Every row gives one point. Each copy is the shape, with its points in the same order, turned, moved and blurred by noise. Is it also mirrored, or only turned?

Shape:
[[-36 -40]
 [ -7 -66]
 [ -8  47]
 [ -3  54]
 [ 13 -31]
 [-11  40]
 [ 70 -47]
 [ 10 -54]]
Copy 1, 8 rows:
[[-43  41]
 [-24  65]
 [  7 -36]
 [ 16 -41]
 [  5  44]
 [ 12 -36]
 [ 60  76]
 [-11  66]]
Copy 1 is: mirrored
Copy 2 (8 x 2):
[[-67 -34]
 [-78   8]
 [ 19 -27]
 [ 39 -30]
 [-43  14]
 [ 19 -31]
 [-31  82]
 [-63  23]]
Copy 2 is: mirrored

Shape:
[[ -33   48  -77]
 [ -28   61   -8]
 [  24 -100    3]
 [ -36   -8   14]
 [ -17   46  -35]
 [   7   36   -7]
 [ -34   72  -31]]
Copy 1 (7 x 3):
[[-62   0  67]
 [-46 -42  17]
 [ 97  29   5]
 [ 22 -49  21]
 [-50 -18  26]
 [-30 -20  -5]
 [-64 -46  32]]
Copy 1 is: mirrored
Copy 2:
[[-48 -62 -42]
 [-20   3 -54]
 [ 55 -19  97]
 [ 37  -3 -13]
 [-32 -20 -34]
 [-26  10 -11]
 [-38 -16 -65]]
Copy 2 is: mirrored

Shape (12 x 6):
[[-21   5 -88  20  10  50]
 [-48 -44  30 -51 -51  -6]
 [ 18 -23 -15   5 -11  -6]
 [-65 -24  13 -48 -54   9]
 [ 22 -31 -25 -33 -79   6]
 [ 30  -8   9 -15  11  23]
 [ 30 -40   0  21  -3   4]
 [  3  46 -76  36  34 -13]
 [ -3  -4 -11 -63 -22  -2]
 [  9  54 -80  42  -6  65]
 [-15  30 -99  44  53  -1]
 [  5  41 -22  44   4 -24]]
Copy 1:
[[ 32  20 -61  27  45  76]
 [-36  11 -38 -80  26 -37]
 [ -5  -7 -42  11  -8   2]
 [-26  38 -28 -82  19 -10]
 [-11  32 -91 -23 -16 -27]
 [ 33  -8 -29   5  -2  -6]
 [ -2 -39 -60  13  -7  -9]
 [ -4  17  -9  86  15  52]
 [  7  39 -28 -15  26 -42]
 [ 41  39 -37  45 -20 100]
 [  9   9 -10  86  45  86]
 [-18  12  -1  51 -18  22]]
Copy 1 is: only turned
Copy 2:
[[ 82  47 -22   3 -14  30]
 [-79  25  22   5 -50  14]
 [  8 -25  -1   5 -14  27]
 [-59  50  19  17 -48  11]
 [-25 -14 -17  43 -68  58]
 [-11 -20 -40   5   9  13]
 [  1 -37  -3  -8   6  42]
 [101 -11   0  20  -4 -23]
 [-26   3 -31  17 -50 -10]
 [ 98  34 -43  57  14  30]
 [121   8   3  -7  -7 -10]
 [ 51 -25  24  42  14 -13]]
Copy 2 is: mirrored
Copy 3, 12 rows:
[[-42 -46 -38 -47 -16  68]
 [-54 -42  37  63   2 -48]
 [  2 -23  18   0   2  20]
 [-78 -50  22  44 -12 -39]
 [-38 -31  79  16   5  24]
 [  0  -5   3 -15  33  -4]
 [ 20 -10   9  16  23  30]
 [  9 -13 -30 -74 -51  41]
 [-36 -47  35 -11   3 -23]
 [-54   6 -24 -76 -18  78]
 [  3 -39 -61 -80 -56  55]
 [ 14  25 -11 -35 -53  17]]
Copy 3 is: only turned

Shape, 12 rows:
[[ 74  32 -32 -34  30 -12  -9  18   0]
 [ 21  42 -65 -10  42  20  23  12  -7]
 [-33 -47   8 -51 -61 -16  44  15  50]
 [-75 -83   7 -44 -35 -46   6  36 -25]
 [ 31  54  17  61  54  -1  18   5  45]
 [ 20  44 -28  22 -14 -12 -24 -42   7]
 [-57 -61 -18 -47   5 -23  16 -29  43]
 [ -2  86 -51 -26  20 -65   4   8  21]
 [ 48  49  38   0  62 -11  -4 -30  25]
 [-66 -21  26 -60 -17  25 -18  20  25]
 [ 63  43 -19  35  70  -6 -54  12  62]
 [-35 -53  27 -17 -22   5 -12  29  49]]
Copy 1 (12 x 9):
[[  63   57   18   10  -13   14   35   12   17]
 [  28   41  -16    7  -38   -8   68   33  -10]
 [  41  -93   32  -15   -3  -48   20   -5   49]
 [  18 -103   17  -81   40   -9   30  -19   -4]
 [ -12   30  -34   76  -57   36   20  -19   24]
 [ -23   67   -1    7   -6  -29   21   -4   31]
 [  27  -65    1   -1   44  -60   58  -34   -2]
 [  20   52  -11    6   -7   31  101  -16   70]
 [   3   51   23   85   -6   25   10   -6   -5]
 [  -7  -86   15    6   35  -21   34   51   17]
 [  31   72  -60   82    6   29   -1   11   15]
 [  32  -86  -13    2   18  -21   -3   15   23]]
Copy 1 is: mirrored
Copy 2, 12 rows:
[[ 49  45  40   2 -26  61  23  52  54]
 [  5  -8  11  27  -5  57  11  64  84]
 [ -9  37   6 -34  40 -78  34  41   8]
 [-38  27  47  13  37 -86 -33 -15   6]
 [ 18 -12 -22  43 -36  69  89  34  -1]
 [ 59 -13 -14  -4   6  46  31 -10  47]
 [ -5   4  19  14  93 -45  13  35   8]
 [ 35  10  38  41   4  19  77  11 112]
 [ 42 -20  43  10  -6  81  78  30  -6]
 [-61  21  31 -39  48 -19  15   0  13]
 [ 39  47  -8  50   3 121  67  27  13]
 [-37  44   2 -14  34 -27  21   7 -26]]
Copy 2 is: mirrored

Shape:
[[ -2 -58  -5 -30 -46   2  32  32  37  -5 -18  35]
 [ -1 -30 -69 -14 -23  12  -6 -40 -31 -10  -4 -21]
 [-44 -10  14 -13  18  31 -67 -50 -57 -67 -58  40]
 [ 26 -42 -50  26   7  41 -44 -15   2  36  48 -41]
 [-22  46 -70  16  70 -68  14  38 -40  33 -48  57]
 [-69 -13  32 -25  22  50  27  -5 -46  29  26 -34]
 [-26  34  27 -29 -38 -14  23 -46  20   8  71  24]
 [  5  46 -11 -76  66  48  28  43 -65   1  43 -46]
 [  2 -46  14 -17  -3  -5  53 -45 -13 -66 -31  32]
 [ 55 -63  31 -26 -10  41  53  51   8  28  12 -41]
 [  1 -21  38   0  59 -72 -32 -12 -57 -10 -32   9]
 [-46 -60  -1   7  18 -38 -20  -7  19  12  18 -25]
 [ 39 -26 -36 -73  66 -28  20 -24  33 -33  29 -46]
 [ 28  51  30  31 -14 -74 -72   7 -76  32  41 -47]
 [  6  -2  32  -9 -45 -33  -7  -7  -1  -3   7 -36]
 [-26 -16 -68 -63 -17 -46  46  51  -3 -18   1  40]
 [ 23 -43  34 -94  44 -47  14  31 -20  53 -22 -55]
 [ 10  -8 -22  -5  -4 -32  -9 -20   1 -31 -42 -43]]
Copy 1:
[[ -25   30  -19  -31  -32   22   14  -43    3   78  -10  -63]
 [ -35   -7  -67  -30    7  -40  -16  -72    9   -7   14  -11]
 [  10  -15  -36   69    3    7    9  -70   40   -5  -47   60]
 [  30  -21  -54  -52   12  -73  -26  -22   37  -16    6  -68]
 [  45   49  -76    7   25  -38    8    3 -121   35    6   53]
 [ -33    9   19  -35   -6  -34  -37   32   21  -17  -48   21]
 [  13  -12   38  -82  -34   22  -17  -22    7    5   39   21]
 [  -6   63   -6  -17   21   -6  -94   25  -26  -79  -30   -1]
 [ -57   13   21   41  -25    8  -10  -68    3   41   23   -1]
 [ -16   51   -7  -24  -31  -40  -76   11   44   45    2 -103]
 [  21    5  -21   50   62  -12  -39   -6    5   56   14   48]
 [ -20  -26  -15  -38   53  -21   18   10   18   41   14  -16]
 [ -21   53   14  -22   83   -5  -28  -43    1  -30   59  -52]
 [  72  -38  -85  -34   37   -2  -92   32   32   21   62   50]
 [  -8    6  -31  -42   -7   16  -38   -5   56   42   42    7]
 [ -38   29  -42  -47   14   44  -11  -43  -76   49   -6  -32]
 [ -16   83   -3  -40   86  -19  -81   22   22   64   -6  -15]
 [ -27   31  -75    1   27   -8    1  -32   30   21   50    1]]
Copy 1 is: mirrored
Copy 2, 18 rows:
[[  11  -53  -21  -19  -15  -28   48   46  -77  -51   -4  -37]
 [ -61  -17   12    5    6  -38   14  -29  -34  -36  -46  -55]
 [ -65    0  -12   19    8    7 -100   35  -28  -78    3  -82]
 [ -47  -10   20  -38   13  -19   17  -36  -47   58  -17  -42]
 [ -73   46  -18   55   16  -39   31   42    3  -76   68   60]
 [  15   14   15  -78   72   18  -27  -23  -31  -30  -12   -3]
 [  12   -3  -14  -80  -65  -17  -24  -41  -12  -46   -3    4]
 [  -8   95  -17  -18   28   76   22  -50  -52  -22  -26   18]
 [ -19  -44   -8   -9  -20   23   13   43   12  -85  -25  -72]
 [  49  -25   -3  -34   23   24   90   34  -59   24  -59  -27]
 [ -16   65  -18    8    8  -18  -21   68   29  -28   16  -34]
 [ -20    8   -6  -57   24  -57   21   16  -17  -16   30  -60]
 [ -51   37  -68  -47  -18    4   87  -16    2  -30  -17  -68]
 [  34  106   30   38  -31  -63  -31   -7  -10   49    2  -13]
 [  47   11  -12  -12  -18  -37    2   -3  -21  -12  -21  -46]
 [ -29   11   -6  -10  -25  -25   81   21  -72 -103   14    2]
 [  11   76  -54  -38   45  -31   66   70  -34   -2  -59  -21]
 [  -8    2  -50   26   -3  -41   17  -14   -4  -34   -8  -69]]
Copy 2 is: mirrored

Shape (18 x 12):
[[-22 -44 -11 -29 -10 -13  40 -57   3  57  60  11]
 [-30  32  53  21 -11   2  -9 -20 -23 -15  14   7]
 [ 79  19 -14  61  39  60 -26 -54 -55 -13  14  -4]
 [-16  32  34 -32  19  17  17  -9 -24  11 -21 -58]
 [  5  28   5  30  -8 -50 -37  -4   3   1  26  10]
 [ 21  35  33  18  -4  15  -4 -11 -10  12 -17   2]
 [-49  10 -18  37 -42   0  -6 -49  35 -37  44 -31]
 [-14 -21  23 -29 -22  25  18 -20 -18 -55  42  12]
 [-41 -12  33  -7 -61 -23  22  13  77  29  23 -46]
 [ 26 -58 -64  29 -10  -5 -50  36 -62  38 -40  20]
 [-22  12  41  34  -2 -13  70 -19  -3   1  15 -44]
 [-41  50   5 -42 -89  34   0  28 -24 -22 -20  53]
 [  1  20 -54  64 -16  21  23 -27  28 -20 -91   7]
 [  9  31 -30  35   7  35   5  53  -4 -33  18  -7]
 [-20 -12  13   0  18 -30   5 -24  38  -7  61   2]
 [ -7  57  17  19 -23 -44  -6 -18  17   8  39 -19]
 [-15  43  48   7 -33  15  35 -45 -21 -20 -56  30]
 [ 60  61  26  -4 -30 -62  29 -42   4 -33  37  12]]
Copy 1 (18 x 12):
[[ -4  56  -9  72   4 -35 -12  -7  53  40 -26  40]
 [-27  -1  35  13 -25   7  10 -29 -38  34  -2  -6]
 [ 61 -91  -1  37  -5 -22  50 -15  14  -4   4 -49]
 [-49   5  14   1 -51   3  26  -4  23 -14  39   3]
 [ 13   4  22  29   2  27   2  41 -50  19 -29  -3]
 [ 17  -8  41   0 -30   1  11 -10 -16 -12   4 -14]
 [-24  34 -37  33 -39 -17  47   0 -42  47 -62 -15]
 [-15  -1 -28 -16   5 -21  23 -43  -4  53  -1  38]
 [-23 102   1  18 -52  28  22  -6 -21 -11 -51  53]
 [  1 -45  36  20  72 -54  -4  39   0 -75 -59  23]
 [-33   4   4  12 -78  26   2 -22  30  22 -42   9]
 [-20  42  70 -67  -4 -74  33  -7 -51  34   3  36]
 [ 16  -3  -2 -45 -51 -65  -6  22 -16 -43 -72 -67]
 [  1 -14  18 -44  13  15  72   8   8   1 -43 -18]
 [ -3  47 -30  34   6  35   2   4  -1  43 -24   3]
 [ -2  20  25  30 -45  32  20  35 -37  41 -18   1]
 [ -4  -2  41 -35 -70 -49 -31 -32 -24  20   7 -11]
 [ 54  -5   4   1 -63  23  -6  42 -21  72   4  33]]
Copy 1 is: mirrored
Copy 2 (18 x 12):
[[ 68   4   5  11 -39 -18 -15   3  57 -37 -72  59]
 [-11  13  53 -34  -8   3  13 -14  38 -46  10  -5]
 [-42 -36  38 -18  10  80  -3 -43 -26  -3 -78 -21]
 [-37  38  31  56 -22  19  42 -14  38 -45   0  21]
 [ 29   9  34 -20  -5 -18 -24 -63   4 -14  19  -4]
 [-16  16  55 -12  -9  24  19 -10  -5 -13  -7  23]
 [ 68 -53  25   4  -2  22  10 -14  43 -68  17 -23]
 [ 15  18 -13 -22  14  13  20  42  45 -39 -24 -24]
 [ 81  -5  33  36 -31 -53  48  14  10 -58  37  36]
 [ -5 -29  15  26 -26  -5 -51   4  -7 109 -16 -14]
 [  2 -22  17  -4 -21   7  76 -29  50 -43   3  44]
 [ 21  43  78   1  69 -11   3  61  61   5  33  -4]
 [ 28 -46  42  11  10 100   6   6  -1  30  51  51]
 [-24 -40   8  12  57   1  17  -8 -19  -7  18   3]
 [ 48   4 -20 -12 -19 -16 -10 -26  18 -71  -9  16]
 [ 44   9  47  -2   7 -11  19 -64  23 -48  18   7]
 [  2  38  59 -40   4  64  38  24  47  -8  25  31]
 [ 68  56  19 -43  32  25  43 -78  16 -22 -18   5]]
Copy 2 is: only turned
Copy 3, 18 rows:
[[ -20  -47  -74   25   -6   16  -26   13  -13   63    5    1]
 [   0   51    9   18   10  -22  -26    8  -11  -11   -9  -10]
 [  -3    7  -27  -35  -11  -17  -30  102   69  -78  -30   -1]
 [ -27   12    1    7   60    6   27  -11   23  -23   14   19]
 [  31   40   24    4  -29   34  -43   21   20   15   -2    8]
 [  -7   19   33    0    9  -10   -1   48   12  -15   -2   10]
 [  17   33  -40  -45  -45  -19  -38  -34  -26    2   10   23]
 [ -41   -4  -20   14  -30  -11  -20  -24  -12  -25  -11  -48]
 [   9  -12   24  -15  -17  -23    4  -56  -15   78   46   23]
 [   1  -13   16   -5  -41   45   24   44   70   28 -121   21]
 [  39   12  -26    7   19  -26   34   -2   -6    2   36  -12]
 [ -55   16   57   53  -46   -6    6  -19  -61  -29  -46   35]
 [  18   12   19  -87  -28   17   56   55  -42  -25  -37   40]
 [  41  -27   35  -13  -27   -1   -6  -10   21  -63  -32   12]
 [  19   -9  -19  -12   -6   20  -56  -14   -5   27   21  -29]
 [  30   39    9   14  -18   14  -35    3    3    8   43   30]
 [ -31   49   18    8    9  -14   36   48  -60  -23   -4   -4]
 [   1   35    9   28  -57   36  -17   47   -3  -22   82  -20]]
Copy 3 is: mirrored

Shape:
[[-53  72 -12  76  28  -4   1  30 -18  -7  33 -14]
 [ 20 -13  17 -62 -24 -22  40  37  11  14 -51   6]
 [ 30 -15   2 -24  -1   0  31  56  50 -38 -31  51]
 [ 45 -25   8 -33  11  12  52   2 -49 -51  -7  39]
 [ 37 -40 -23 -21  25  53  40  36  11  15 -34  -7]
 [ 66 -22   8  26 -28   1  53  29   0 -41 -54 -17]
 [-49  14 -28  46  65 -65  32 -61  14  21 -39  26]
 [ 19  16  46  -6 -23  61  46   5  17  -8 -50  27]
 [-52  90 -64  35 -18  -6  15 -13 -16   6  10 -20]
 [ -8  26 -54  66   8 -38  50 -40  12  40  31  55]
 [  3 -44  -7 -37 -28  47  49  23  32 -69 -41   3]
 [ 16  89 -22  38  25  11 -31 -18  -3 -18  30 -16]
 [-49  79 -18  72   3  20  -6  32 -53   4  24   0]
 [-56  36 -17  64 -34   7 -73  -5 -21  16  24 -12]
 [-34  48  11  53  13 -12  25 -18  -2   6  76 -34]]
Copy 1:
[[ -6  21  21  25  36 -56 -14  -2 -15  11 105  -3]
 [-40 -48 -33 -10 -52   7  50  16  40  18 -21 -21]
 [-26 -32   4  67 -45  -7  31  39  37  25 -35  -4]
 [-36 -44  27  16 -90 -28  16 -10  37 -20 -10  52]
 [-22 -73  16  18 -10  26  37   9 -11 -30 -31  17]
 [ -9 -76 -36  38 -37   1 -12 -28  22  30 -18  40]
 [ -8  24 -35 -37 -11 -70 -49  91 -36 -16  21  18]
 [-36 -71  -8  36 -15 -45   0 -14  48 -31 -27 -31]
 [-14  30 -53  15  33 -52  22   3   0 -37 102  15]
 [ 64   0 -26   3 -12 -66  -4  78   7 -40  60  30]
 [-42 -31 -12  54 -26 -27  51 -30  16   1 -73  27]
 [-25  25   5  32  39 -11 -34   5  47 -37  86  29]
 [ -5  10  11  31  14 -52  -6 -29 -16 -24 121 -16]
 [ 30  70 -11  10  22 -15 -17 -44  -3 -32  73 -39]
 [ 23  15  25 -25  50 -67   1  -6  32   2  76  29]]
Copy 1 is: only turned
Copy 2:
[[  85  -73   48  -26    1  -10   -2   27   26  -70   38  -26]
 [ -35   -9  -52   23  -22    3   42   22   -2  -12  -42   21]
 [ -50    2   14   66   -1  -14   35   43  -15  -28   -5    3]
 [ -18   46   41   11   -8   11   10   41   42   15  -42   17]
 [ -40   17    0  -16    9  -34    7   38  -20  -33  -16   67]
 [ -24   31  -23   -4   16    3    2   97  -16   -7  -19  -21]
 [  22  -41   41  -50 -116    4   23   13  -27    0   56  -12]
 [ -38   15   -1  -16   12  -64   44   24   13  -21  -34  -31]
 [ 119  -47   16  -36   -3  -13   52    8   -5  -23   33  -10]
 [  40  -24   82  -51  -36   41   50   -1  -60  -25   25  -22]
 [ -12   74  -20   48   -2  -50   16   37   -4  -26  -11   10]
 [  71  -71   49  -19   35  -33   -9   16    1   22   25  -17]
 [  83  -59   40  -47   26   -5   22   22   53  -64   36  -21]
 [  67  -44   -4  -43   40    8   -8  -41   25  -41   77  -34]
 [  85  -51   47  -33  -13   -2  -34  -10  -12  -50  -18  -39]]
Copy 2 is: only turned
Copy 3 (15 x 12):
[[ 71  25 -23  12  55  39  16  13 -32  41  23  36]
 [-30  -2  70 -60 -34   2  22 -35 -39 -15   2 -24]
 [ 14  -7  72 -41 -40  24 -37 -62   1  -6  -7  51]
 [-46  12  22  28 -47   9  -7 -69 -18 -18 -35  21]
 [ 17  27  83  18 -75  -2  20 -29  19 -28  14  14]
 [ 18  40  48 -20 -29  31  31 -89   2 -40 -31   2]
 [ 51   0 -31 -40 -32 -24 -11  55  10  39 -63 -17]
 [-12  26  19 -34 -45  37 -19 -23 -15 -79   8  18]
 [ 20  59 -53 -29  30  -3  30  22   7  50  42   5]
 [ 26  52 -14 -48  25 -64 -16  21  26  34 -51  46]
 [-33  15  61 -26 -71  73   8 -47  35 -25  -2  28]
 [ 50  31 -38  12  52   0 -20 -16  30   9  39  -6]
 [ 50  29 -43  14  53  15  39  19 -19  15  34  61]
 [ 40 -27 -46   0  53  -2  56   6  42  15  51  24]
 [ 13  36  -8  29  77  18   9  46  24  26 -16  16]]
Copy 3 is: only turned
Copy 4, 15 rows:
[[-58  85  43 -31 -28  -3  41  49 -15   7  29  50]
 [ -7 -62  -7 -26  -3  -2  10 -47  53  38  -8   5]
 [ 28 -15  43 -39 -33  -6  21 -45  55  64 -28 -17]
 [ 44   0   9 -12 -38  32 -21 -45  31  17  52 -33]
 [  6 -12 -16 -68  -4  65  12 -28  24  75  12 -16]
 [  1 -33  22 -10 -26  39  61 -10  45  33  25 -68]
 [-49  61  53 -39  81 -32  30 -55 -36   0  32  -6]
 [  1 -22  53 -38  14  36 -19  23  80  48  17 -23]
 [-11  56  10 -40  32 -14  60  55  -6 -27  27  65]
 [ -6  71  72 -42  46  38  52 -45 -11 -44   2  28]
 [ 61 -45  24 -16 -11  16   7   5  15  88   3 -34]
 [-20  68  18 -83 -24  -6  22  55   7 -41  15   0]
 [-43  92  22 -14 -17  19  30  59  14  -1  37  61]
 [-50  77  -1  -1   9   9  10  79 -21 -20 -41  30]
 [-44  30  62 -44 -21  24  19  40 -53 -36  27  44]]
Copy 4 is: mirrored
